Rows are points. Two turns around zero, p and q, are shown by what they do to some points. Where does a point land after both, in the order given? Backwards means that the second turn is done in reverse. Each puzzle has new turns, and all numbers are rounded.

Turn p:
[23.5 11.6] => [23.4 11.9]
[-3.6 -7.7] => [-3.5 -7.7]
[-13.6  -4.6] => [-13.5  -4.7]
[-8.0  6.7] => [-8.1  6.6]
[ 1.8 -6.0] => [ 1.9 -6.0]
Turn q:
[-14.3   7.5] => [-16.1   1.2]
[-6.1 -8.4] => [ -2.3 -10.1]
[ 8.2 -2.9] => [8.7 0.6]
[-3.0 16.5] => [-9.3 14.0]
[ 15.1 -12.7] => [18.9 -5.7]
Where do these land?
q, then p: [5.3 4.4] => [3.1 6.2]
q, then p: [-6.2 14.7] => [-11.6  10.9]
p, then q backwards: [  0.9 -19.1] => [ -6.5 -18.0]

Turn p:
[7.9 8.7 3.1] => [11.9 -1.4  2.1]
[  9.6  16.0 -15.5] => [ 16.1  -7.2 -16.7]
[ 5.7  5.5 -1.9] => [ 7.3 -3.0 -2.0]
[-17.8 -13.5  12.0] => [-18.8  13.5  10.4]
[-14.6 -13.2   7.2] => [-17.6   9.1   6.9]
[ 9.3 -3.5 -4.9] => [  1.2 -11.0  -0.7]
Turn q:
[ 1.2 16.1 -3.6] => [ 7.9 11.0  9.5]
[  6.5 -13.8   8.8] => [ -3.8 -16.9  -3.3]
[ -3.4   7.0 -19.5] => [ 9.6 16.7 -8.4]
[-4.3 -9.4 14.3] => [-13.8 -10.8   2.1]
Where do these land?
q, then p: [10.2 15.6 -4.3] => [14.3 -5.8 11.3]
q, then p: [  8.2   3.6 -12.7] => [ 10.2 -11.6  -1.7]
q, then p: [ -7.1 -19.1  13.1] => [-22.7   6.3  -5.8]
q, then p backwards: [-11.2   0.0   3.9] => [-9.0 -7.6  1.1]

Turn p:
[ -5.6  15.2 -12.2  18.2] => [  2.8  16.5 -21.4   1.4]
[-4.7  5.3 12.2 -9.5] => [-2.6  7.2 15.2 -0.3]
[  9.4   1.4 -11.8  -1.6] => [12.9 -5.2 -6.2  0.6]
[ 15.5   3.0   1.6 -16.1] => [15.6 -6.9 13.7  5.7]
[-19.2 -11.5  10.0  -0.7] => [-20.4   0.6   6.4 -11.9]
[  4.6 -13.4   0.2   9.7] => [ -8.3 -12.2  -7.6   4.5]
Turn q:
[-1.6  7.3 22.7 11.6] => [  5.9 -15.2  19.0   8.8]
[11.0 -1.0 -3.8  0.1] => [ 9.1  1.0 -7.0 -1.9]
[-22.1  -5.1  -4.6  14.3] => [-18.5   3.4   2.5  19.5]
[  2.7   4.6 -10.8 -10.3] => [  0.8  11.6  -4.0 -10.0]
[  9.9  -5.9  -3.6 -15.7] => [  2.5  -0.8 -10.7 -16.5]
Where do these land?
q, then p: [  5.1 -30.4   8.3  -8.3] => [ -0.4 -20.4  -8.3 -24.5]
p, then q: [-17.7   6.4  -6.5  10.6] => [-4.3 19.6  6.2 -8.2]
q, then p: [12.2  7.3 -7.7 -0.9] => [14.0  0.3  0.9  8.0]
q, then p: [ 3.9 11.3 -0.4 -9.1] => [ 7.0  2.3 12.5  4.0]
p, then q: [-3.5  5.4  6.3  7.8] => [-1.4  6.7  7.8  5.8]
